Rows are points. Each copy is the shape, with its points in the same order, turned, moved and blurred by noise. Is it also mirrored, or only turned?

Shape (9 x 3)
[[ -4  68 -26]
 [-19 -20  19]
 [-22 -32  21]
 [ 11  12 -29]
 [-45 -39 -12]
 [ 18  50  -9]
 [ 27  56 -25]
 [-58 -34   9]
 [-25 -36  -3]]
Copy 1 (9 x 3)
[[-49   7  56]
 [ 31 -20   5]
 [ 38 -27  -5]
 [-24  16   6]
 [ 12 -51 -24]
 [-25  25  47]
 [-39  37  42]
 [ 25 -62  -9]
 [ 18 -27 -20]]
Copy 1 is: only turned
Copy 2 (9 x 3)
[[ 10 -24 -79]
 [  9   5  16]
 [  7  13  26]
 [-27  -4 -32]
 [  7  55   9]
 [ -5 -35 -53]
 [-21 -39 -62]
 [ 29  47  20]
 [ -4  28  19]]
Copy 2 is: only turned
Copy 3 (9 x 3)
[[-12  67 -15]
 [ 28 -15  31]
 [ 30 -29  35]
 [  9  13 -23]
 [-11 -37  29]
 [ 17  56 -22]
 [ 10  61 -38]
 [ -1 -31  52]
 [  9 -36  20]]
Copy 3 is: only turned

Shape (8 x 4)
[[ -2  25  12 -23]
 [  3 -66 -23 -19]
 [-34 -24  45  18]
 [-14  18   7 -12]
 [ 21 -15  10 -64]
 [ 49 -69   9  36]
 [  5   3  51  33]
 [ -8  13 -10  -7]]
Copy 1 (8 x 4)
[[ -5   2  25   0]
 [ 21 -17 -65 -29]
 [-14 -53 -14  33]
 [  0  -9  21  14]
 [ 18 -20  17 -55]
 [-58 -38 -64 -44]
 [-56 -36  11  23]
 [  3  15   4   6]]
Copy 1 is: mirrored
Copy 2 (8 x 4)
[[ -2  13  -4   2]
 [-47 -33 -71  17]
 [-12  -3 -14  75]
 [  8   3 -12   9]
 [-47  26 -36 -11]
 [-83 -68  -9  38]
 [-19  -9  31  53]
 [  6 -11 -15   5]]
Copy 2 is: only turned

Shape (14 x 8)
[[-14 -67 -23   8  15  -8   0 -50]
 [ 19  -3 -38  41 -53  11  20  -6]
 [ 44 -31  -3  43 -30  20  12  39]
 [ -6 -24  -7   0   6 -18  10   3]
 [ 11  -3 -14   3  12 -10  42 -66]
 [-28  -1  44  -3 -21   6   9   5]
 [ -5 -24  51   3 -17  18  43 -32]
 [  4  13 -74  -8  19   1  -1 -13]
 [-12 -14  -3 -34 -18 -40 -34   5]
 [ 24  20  18 -35   2   9  -8   6]
 [-35   7 -75 -33  -6 -19  74 -30]
 [-14   4  39 -31  18 -78 -30   1]
 [-10 -14 -63 -23 -58 -24  27   3]
 [ 65 -60  73   8 -11 -38  37 -42]]
Copy 1 (14 x 8)
[[  7 -15  42 -51  40  -1  10   6]
 [-10  10  -3  48  26 -40   6  25]
 [-38   7 -15  41  29   9 -44  12]
 [  0  -3  -5 -23  -2   9  -4   9]
 [ 40 -17  39   8   6  20  43  17]
 [-18  46  10 -10 -33  15   0  -7]
 [ -5  45  48  10  -6  44   8  10]
 [ 33 -51   1   0 -15 -48   2   6]
 [ 29  28 -33 -47 -14 -15  -9  -6]
 [ 36  16  -5   9 -37  12 -26 -24]
 [ 36 -26  29 -12 -41 -34  37  82]
 [ 32  22 -53 -62 -29  44  16 -27]
 [ 24  18 -12  -8  -4 -54   0  66]
 [ 28  39  13   4  56 100  -5  14]]
Copy 1 is: only turned
Copy 2 (14 x 8)
[[-19  32 -86   9 -13  14  11  12]
 [ 32 -36 -26   3 -34  -9 -37 -15]
 [  2 -73 -34 -18   8 -22 -22  -1]
 [-10  14 -32   4   8 -18  10  -6]
 [ -7  50 -50   1  -6   7 -59 -13]
 [ 34  11 -15  18  50  -1   0  -2]
 [ 29  18 -64   8  63   6 -36  -1]
 [-15  28  -9 -31 -55   4  -4 -10]
 [ -3  12 -20  21   9   1  45 -47]
 [  1   8   5 -24  39  22  -3 -38]
 [ 33  81 -34 -27 -46 -52 -21 -27]
 [-41  40   3  57  47  -4  35 -45]
 [ 43   7 -37  -9 -41 -41  11 -50]
 [-38 -20 -96  27  81   2 -57 -43]]
Copy 2 is: only turned
Copy 3 (14 x 8)
[[-43  14  65 -36  17 -22  33  43]
 [ 40  -9  54 -23  29  18  38 -24]
 [ 42 -12  16 -42  25 -36  30 -41]
 [ -9  16  12 -33   5  -3  16  17]
 [ -8  50  61   4 -21   6  42  16]
 [ 32  12  23 -20  -2  -6 -39  24]
 [ 32  47  52 -23 -15 -30 -20  12]
 [-40   1  14  14  29  41  46  -6]
 [-22 -25   9 -46 -14  26  -8  27]
 [ -8  -2  -4   1 -30  -1 -19 -21]
 [-31  76  46 -14  23  79  34  -1]
 [-16  -5 -30 -40 -55  15  -6  59]
 [ -7   4  44 -62  19  73  22 -20]
 [ 24  33  51 -62 -79 -67  28   8]]
Copy 3 is: only turned

Shape (14 x 9)
[[-25   2 -31 -12  -9   6  -1  10  28]
 [  3  24 101  17  33  20   0  63  17]
 [121  16 -12   5 -49  16  11  20  40]
 [-24  16   1  24  19  -5 -11  -8  30]
 [-12  25  10  -4  28   0   6  -1  20]
 [ -3  -1   4  30  -7  13 -26  -2  -9]
 [ 36 -18 -14 -16 -14  11 -55  54  13]
 [-35 -14 -29   3  25 -95 -13   2  19]
 [-36  17  -1 -39 -12   6   2   2  27]
 [ 12  25 -13  19 -50   1  28   9 -14]
 [-44 -12  78 -10  -3  27 -16  22  26]
 [ -1 -65 -19 -40  30  20 -27  25  10]
 [-23  17  -1  31  11  26 -10  15  16]
 [ 17  14 -14  39 -11  -2  31  17  43]]
Copy 1 (14 x 9)
[[ 20  -5 -16  19  -7   3 -17 -16  34]
 [-34  48 -44 -21 104  -7  28 -47 -24]
 [-54  11  -7 -76 -14 -13   0 -35 103]
 [ 28   9  10   8  23  12  14 -14  -2]
 [ -8  10  -2  20  28   3  22  -6   8]
 [ 24   1 -21 -35   9 -14  10   7  -2]
 [ 17  33 -63 -38  28 -13 -47   7  60]
 [ 63  -2  44  44  43 -35 -20   9  29]
 [ -2  21 -25  41  -8  -4 -12 -22   9]
 [  5 -13 -16 -28 -24 -44  16 -51  24]
 [-19  47 -40   1  40   2 -25 -33 -54]
 [  2 -24 -50  -3  35  18 -66  32  22]
 [ 31   0 -23  -2  26  15  21 -19  -3]
 [  1 -20  16 -30  17   2  15 -58  36]]
Copy 1 is: mirrored
Copy 2 (14 x 9)
[[-26  -2 -10 -40  28 -11  11  -8  -3]
 [  7 -37  47 -20  11 -63  34  68  93]
 [ 99 -47  49 -39  55  -7  46  -5 -39]
 [-15  -4  -1 -46 -10 -41  -8   7  18]
 [ -4   2 -15 -20  -2 -42  12  15  39]
 [  2 -18  38 -35 -14  -9 -19   1  21]
 [ 23 -47  17 -33  58  28 -25  24  15]
 [ -6 -12 -62  15  20 -59 -63  15 -19]
 [-29  31  -7 -27  39 -19  22  13  22]
 [ -1  -9  51 -12  25 -26  13 -29  -6]
 [-36  13  34 -40  26 -26  12  80  56]
 [-13 -28 -25 -26  17  44  -8  72  -3]
 [-24 -28  16 -52  -9 -19   4   6  20]
 [ -2 -37  25 -35  20 -59  39  -7 -24]]
Copy 2 is: mirrored

Shape (16 x 12)
[[ 32  54  15  16  15 -22 -36  28  -1 -24  14  27]
 [-36 -35 -45 -22 -41 -13 -50 -33  20 -26   9 -25]
 [ 40   3  22 -52  -7  48  42  33  50   9 -38  -3]
 [ 26  13  -6  16  17   1   1  41  14  40 -10  19]
 [ 18  32   7   7   2 -20  17  42 -15  14  53  18]
 [ 53 -13 -16 -18  21  48   9  17  67  20   5 -32]
 [ 23 -20 -33  -3  -7  46  38 -15  84   2 -57   3]
 [ 24  21 -37 -47  12  -4  23   9  73  26 -34 -28]
 [ 14 -37 -50  15 -23 -32  -2 -42 -27 -48 -29 -48]
 [ 60  30  25  12 -31 -42 -21  19  14  18  31  13]
 [-55 -47 -27   2 -19 -47 -37 -50   7 -54 -27 -62]
 [-15 -43 -61 -40 -29 -18 -26 -52   8 -18 -29 -12]
 [ 18  33 -12   4  -7 -23  12   3  23 -23  44  14]
 [ 21   6  25  -6  27 -36 -13 -30  -2   4  37  20]
 [ 37  -9 -10 -23  18 -46 -22  45  24 -21  39  33]
 [ 53  27 -27 -45  17  63  15   9  47  17 -21 -10]]
Copy 1 (16 x 12)
[[ -9  -7 -24 -47 -22 -18  -5  43 -19   9  51  10]
 [ 12  29  24  48 -38 -47  15 -31  19  49  11  22]
 [-28   6 -70 -26  -8  25  15 -40 -19  16 -64 -13]
 [  2  20 -50 -17 -16 -28   0  33 -26 -28 -18 -12]
 [ -5  12   1 -42  10 -14 -16  47 -46  -8 -12  37]
 [-54  26 -58 -23 -27 -48  -4 -32  -1  -2 -62 -16]
 [-43   0 -89  46 -29 -18  16 -46   7 -12 -36   2]
 [-30  33 -56  -9   1 -39  71 -45 -15 -15 -35  14]
 [-16 -40  53  48 -72 -45  24 -24   9 -10  -1  15]
 [ 29 -17 -30 -67 -25 -41   0  31 -24  21  -3  42]
 [ 22  -3  61  66 -38 -35  23 -51  63   1  25  16]
 [  8   3  16  72 -34 -53  42 -40  -4  35  -6   0]
 [-26  -8  -9 -15   6 -26  -3  22 -16  21  14  56]
 [  2 -33   8 -23  32 -50 -15   9 -23  16  24   7]
 [-20  -2 -12 -34  10 -44  28  55  11  39  -3  15]
 [-69  25 -72 -13 -17 -17  16 -37 -48   1 -29 -10]]
Copy 1 is: mirrored
Copy 2 (16 x 12)
[[ -3  31   7  17  55 -40  43 -13 -26 -14  42   2]
 [-27 -38 -33   4 -45 -52 -13 -52  10 -11 -15 -15]
 [-33  27  74  -7  15  26 -34  52  -9 -51 -15 -12]
 [  4  48  13  -8  64  -3 -21   5 -29 -12 -11  -1]
 [ 25  22  23   6  59  -9  -4   5   0  31  41  10]
 [  8  21  47 -16  31 -36 -57  23  13 -69 -27 -20]
 [-52  25   0 -42  -3 -11 -49  56 -12 -63 -40 -30]
 [-70   8  30 -11  37 -12 -77   9   8 -46  -1 -11]
 [-41 -33 -55 -42  -2 -25  28 -16  40 -18 -39  38]
 [  5  61  28 -29  33 -27  12 -32  13   3  51   7]
 [-55 -91 -45 -41 -26 -40  16 -59   0 -23 -24  -4]
 [-61 -20 -44   0 -30 -23 -13 -29  37 -22 -45 -15]
 [-10  10  -7  -5  27 -36   0  17   4   8  50  -1]
 [  1  -2  -1 -17  52 -23  29 -20  23   9  29 -54]
 [-21  32  43   6  43 -67  10  -5   4  38   8 -10]
 [-20  35  31  23  34  -4 -47  41  12 -82 -12 -20]]
Copy 2 is: only turned
